Rows are points. Examples show where two turns around zero, p and q, send a point. Write where each new point lands after one turn and then the other. Backwards means that the second turn is done in reverse. Each puzzle has new turns, and all numbers are rounded.

Turn p:
-.11; -.23 -> .18; -.18
.00; .60 -> -.56; .21
.43; -.23 -> .36; .33
-.32; -.14 -> .02; -.35
Turn q:
-.41; -.32 -> -.41; -.32
.31; .44 -> .31; .44
.10; -.11 -> .10; -.11
Where do these land?
p, then q: -.14; .27 -> -.30; -.04
q, then p: .25; .43 -> -.32; .38
p, then q: -.02; -.05 -> .04; -.04
q, then p: -.09; -.65 -> .58; -.31

Turn p:
.20; -.35; .05; .50 -> -.15; .28; .29; .48
-.06; .06; -.02; -.03 -> .05; .01; -.03; -.07
.01; -.20; .11; -.28 -> -.30; -.13; -.14; -.06
.08; .26; -.08; -.18 -> .20; -.24; -.09; -.10
-.08; .00; -.25; .37 -> .24; .33; .03; .19
-.06; .23; -.13; -.19 -> .19; -.13; -.16; -.17
-.08; .01; .31; -.18 -> -.21; -.12; .10; -.25
Turn q:
.08; -.12; -.20; -.13 -> -.25; -.02; .00; -.12
-.11; -.31; -.06; -.12 -> -.10; -.16; .19; -.23
.03; .14; -.11; -.03 -> -.05; .13; -.12; -.01
.35; .32; .10; .07 -> -.02; .05; -.30; .38
-.19; -.02; .33; -.27 -> .28; -.30; -.12; -.19
-.16; -.01; -.06; .48 -> .16; .30; .35; .16
Where do these land?
p, then q: .12; -.13; .23; -.11 -> .17; -.07; .18; -.17
p, then q: -.18; -.05; -.05; .13 -> .05; .11; -.20; .04
q, then p backwards: .11; -.18; -.02; .10 -> .14; -.07; .16; .06
p, then q: .02; -.06; .26; -.15 -> .13; -.13; .09; -.23
p, then q backwards: -.14; -.15; -.20; -.14 -> .08; .25; -.09; -.15
q, then p: -.03; .75; .06; .04 -> .65; -.14; -.12; .34
q, then p: .10; -.18; -.28; .13 -> -.01; .12; .13; -.32

Turn p:
-.05; .11; .10; -.09; .26; .14; -.33; -.09 -> -.19; .11; -.03; -.09; .26; -.27; -.09; -.17
.24; -.02; .06; -.05; -.37; -.27; .15; -.14 -> .37; .03; -.02; .02; -.07; .37; .12; -.15
-.03; -.09; -.47; -.07; .29; .06; .14; -.11 -> -.25; -.29; .12; -.13; -.15; .07; -.38; .01
.08; .08; .04; -.20; .28; .15; .20; -.01 -> -.18; -.03; -.02; -.27; -.22; -.14; .02; -.14
-.12; -.25; .08; .14; .30; -.39; .21; .03 -> .03; -.52; -.32; .02; -.02; -.02; .09; .08
-.08; .31; .07; .12; -.13; .00; -.46; .38 -> -.06; .38; .01; -.03; .45; -.05; .14; .35
.33; -.27; .12; .03; -.75; .10; .02; .07 -> .50; .21; .46; .30; -.10; .25; .32; -.05
-.10; .06; .01; .25; .14; .08; .10; -.11 -> -.24; -.03; -.15; .18; -.08; .00; -.02; -.02
-.27; .08; -.01; -.13; -.01; .13; -.04; -.01 -> .01; .16; -.05; -.01; -.05; -.20; -.19; .08
Turn q:
-.08; .19; .39; .22; -.15; .47; -.02; -.08 -> .46; -.24; .21; -.03; -.37; -.02; .17; -.12
.07; .11; .03; -.15; -.09; -.30; -.37; .16 -> -.22; .08; .16; .21; .14; .09; -.19; -.34
-.03; -.12; -.04; -.30; -.30; -.19; -.43; -.16 -> .13; .07; .12; .15; .50; .08; -.21; -.29
.12; -.29; -.07; .09; .45; -.12; .12; .12 -> -.35; .01; .00; .10; .01; .07; .10; .46
-.20; .25; .33; .08; .19; .25; .33; -.06 -> .17; -.08; .11; -.09; -.43; -.39; .14; .14
.10; -.07; .05; .11; -.44; -.01; .22; -.17 -> .35; .05; -.38; .11; -.02; .05; .06; -.11
-.20; -.05; -.27; .13; .25; -.08; .00; .14 -> -.35; -.02; .01; -.20; .10; -.02; .21; .09
.03; -.15; -.35; -.21; .18; -.07; .07; .29 -> -.41; -.11; -.14; -.16; .16; .04; -.20; .16
.20; .12; -.08; .03; -.09; .06; .09; -.24 -> .21; .23; -.09; -.09; -.09; .11; -.07; .03
Where do these land?
q, then p backwards: -.01; -.02; -.67; -.04; -.24; -.28; .28; -.16 -> -.09; .67; .22; -.10; .21; -.30; -.21; -.08
p, then q backwards: .10; -.24; .23; -.22; -.02; .12; -.10; .02 -> -.33; .14; .18; .00; -.07; .06; -.08; -.14
q, then p: .15; -.08; .24; .28; .07; .16; -.14; -.20 -> -.07; .13; .12; .09; -.22; .06; .40; -.04
q, then p backwards: .08; .03; .24; -.18; .08; -.23; .15; .52 -> -.27; -.13; -.13; .30; .32; .26; .17; -.24
p, then q: -.04; -.18; -.03; .07; .13; .09; .28; .13 -> .04; -.19; -.25; .16; .14; -.03; .09; -.10
q, then p: .14; .13; .04; -.25; .11; .10; -.15; -.08 -> .05; .17; .00; -.02; .26; -.14; .14; -.10
q, then p backwards: -.08; .38; -.05; -.06; -.30; .14; -.16; -.22 -> .19; .00; .11; -.45; -.14; .00; -.05; -.26
p, then q: -.12; .11; .07; -.25; .03; -.22; .04; -.15 -> -.02; .16; .02; -.12; .17; .19; -.25; .00
p, then q: -.22; -.14; -.07; .65; .13; .12; -.20; .14 -> -.36; -.23; -.01; -.01; -.07; -.08; .63; .04

Turn p:
-.21; -.08; -.02; -.20; -.17; -.35; .48; -.33; .38; .20; .05 -> .23; .32; .18; .04; -.01; .14; .64; .03; -.17; -.17; -.30
.30; .33; -.29; .32; .04; .03; -.33; -.02; .00; .19; -.27 -> .27; -.40; -.05; -.16; -.09; .04; -.41; -.02; .23; .10; -.32
.32; .10; -.03; -.40; -.16; -.33; .45; .14; -.08; .31; .31 -> .15; -.26; -.13; -.12; .09; .09; .43; .06; -.46; -.54; .05
-.31; .12; -.21; .32; .09; .22; -.06; .29; -.07; .28; -.47 -> .03; .14; -.16; -.13; -.09; -.24; -.35; .23; .55; -.16; -.27
.26; -.06; .02; .50; .11; .24; .01; .31; -.22; -.12; .39 -> -.44; -.41; -.29; .01; -.21; -.05; -.07; -.34; .22; -.03; .21
.27; .39; .31; -.25; -.19; .27; -.19; -.22; -.03; -.53; -.11 -> .40; -.22; .05; .27; .11; -.20; -.09; .04; -.16; .53; .46
-.30; -.55; .23; .31; -.14; -.14; .08; .01; .06; -.28; -.23 -> -.26; .51; -.07; .37; -.29; .32; .02; .07; .19; .12; .05
.01; -.11; .31; .34; .11; -.15; .12; .19; .29; .04; .10 -> -.28; -.08; .14; .24; -.44; -.01; .16; .01; .06; -.09; -.11
.33; .08; -.24; -.07; .52; -.09; .52; .23; -.26; .17; .24 -> -.24; -.45; -.17; .13; .41; -.10; .16; -.18; -.04; -.61; -.15
-.18; -.37; .30; -.30; .10; -.01; -.28; .25; -.36; .22; -.29 -> -.35; .26; -.07; -.08; .12; .06; -.37; .59; -.17; -.08; .14
-.34; .16; .13; -.25; .07; .27; -.21; -.49; -.50; -.19; -.06 -> .00; .29; -.24; -.05; .50; -.31; -.15; .05; -.20; .57; .05
-.15; .38; -.43; -.18; -.03; -.36; -.43; .12; .39; -.35; .24 -> .41; .13; .50; -.14; -.16; -.12; -.35; -.59; -.27; -.11; .01
-.01; -.38; -.08; -.14; -.32; .39; -.14; -.48; .41; .04; .11 -> .06; .16; .34; -.36; .08; .36; .38; .02; .21; .47; .18
Turn q:
-.25; .01; .23; -.04; -.11; -.14; .05; .59; .03; -.18; -.33 -> -.17; .37; -.14; .21; .05; .36; -.34; -.04; .23; -.23; .23
-.06; -.30; .16; -.02; .04; -.19; .68; .10; -.36; .00; .25 -> .04; .48; .34; -.40; .32; .31; .06; .25; .01; .08; -.20
-.26; .21; -.01; -.44; .19; .25; -.02; .10; -.45; -.10; .01 -> .19; -.30; -.25; -.31; .22; .38; -.35; .02; .07; .14; .02
.41; -.03; -.09; .10; -.36; .21; -.29; .05; -.26; .17; -.02 -> .04; -.29; -.01; .17; -.26; -.13; -.08; .36; .14; -.21; -.38
.45; -.18; .22; .65; .42; .01; .08; -.25; .20; -.68; .20 -> -.60; -.01; .38; -.15; -.07; -.03; .56; -.68; .07; -.10; -.42
-.42; .21; -.48; .02; .16; .18; .27; -.12; .34; .68; .09 -> .47; .11; -.12; .40; .27; -.24; .00; .04; -.45; .65; .11
.15; -.13; .24; -.29; .30; .27; .00; .12; .04; .17; -.75 -> -.54; .04; -.71; .02; .11; .00; -.08; .25; .18; .19; .06
-.11; -.26; .21; -.29; -.22; .04; -.42; -.02; .18; -.13; .23 -> .17; -.25; .03; .00; -.14; .07; .27; .06; .38; -.20; .40
-.05; .35; -.24; -.34; -.25; .18; -.06; -.28; .38; .26; .03 -> .44; -.17; -.36; .14; -.26; -.14; .15; .07; -.38; .11; .22
-.13; -.12; -.03; .47; -.03; -.14; .31; -.39; -.17; -.07; .10 -> -.11; .19; .54; -.19; -.16; -.07; .03; -.07; -.15; .32; -.17
.07; .45; .13; .05; .21; -.22; -.21; -.06; -.08; .14; .21 -> .26; -.03; -.08; -.19; .06; -.37; -.20; -.34; .04; -.13; -.10
.20; -.21; -.34; .14; -.34; -.46; -.39; .15; .15; -.25; -.02 -> -.19; -.15; .40; .31; -.14; -.15; -.02; .08; -.13; -.61; .23
Where do these land?
p, then q backwards: .29; -.08; .44; .27; .10; .23; -.03; .29; .13; -.49; .20 -> -.33; -.21; -.14; .21; -.09; .11; -.53; -.15; .34; -.17; -.35
p, then q: -.01; .41; -.36; -.44; -.32; -.35; -.16; .29; -.09; .20; .17 -> -.14; -.46; -.06; -.55; -.02; .16; -.02; .16; -.04; -.55; -.13
q, then p: .01; .38; .36; .09; -.20; .44; .36; -.15; -.40; .15; .30 -> .58; -.32; .11; -.17; .15; .22; -.07; .59; .19; -.03; .07
q, then p: -.19; .23; -.05; .29; -.28; .20; -.26; -.28; -.04; -.05; -.40 -> .08; .24; -.20; -.45; -.40; .30; -.02; .09; -.05; .20; .00
q, then p: .27; -.15; .32; .12; .47; -.38; .04; -.43; .41; .25; .15 -> .22; .17; .02; .31; .17; -.12; .37; -.11; -.54; -.37; -.48
q, then p: .22; .09; -.42; .27; -.15; .10; -.05; .29; .27; -.05; -.14 -> -.10; .11; -.44; .22; -.19; .05; -.20; -.15; .29; .22; -.14
p, then q: -.21; .35; -.25; .28; .02; .00; .18; -.37; .31; -.03; -.18 -> -.34; .30; -.31; .01; -.23; -.39; .13; .07; -.28; -.03; -.06
p, then q backwards: -.37; -.16; .26; .24; .11; -.32; -.19; .14; .07; .37; .07 -> .37; .01; .10; .32; -.27; -.09; .26; -.17; -.18; -.10; -.37
p, then q: -.31; -.27; .25; -.54; .35; .42; .39; .27; -.20; -.39; -.39 -> .20; .24; .27; .15; .49; -.08; -.10; -.96; .06; -.13; -.10
q, then p: -.06; -.19; -.05; -.26; -.06; -.24; .20; .31; -.19; -.36; -.08 -> -.18; .03; .12; .01; .17; -.43; -.13; -.12; .09; .15; .40
q, then p: .29; -.30; -.41; -.02; .48; .04; -.24; -.08; -.35; .25; .07 -> -.53; .27; .21; .30; .10; .18; -.26; .25; -.03; -.34; -.23
q, then p: .27; -.44; .13; -.39; -.16; -.37; .03; -.41; .17; .13; -.15 -> .02; .21; -.08; .09; -.06; -.23; .19; -.22; -.36; -.64; .31
q, then p backwards: -.20; .12; -.21; .11; -.37; .21; -.28; .15; -.10; .02; .37 -> .38; .24; -.09; .06; -.06; -.18; -.02; .05; .37; -.19; -.33
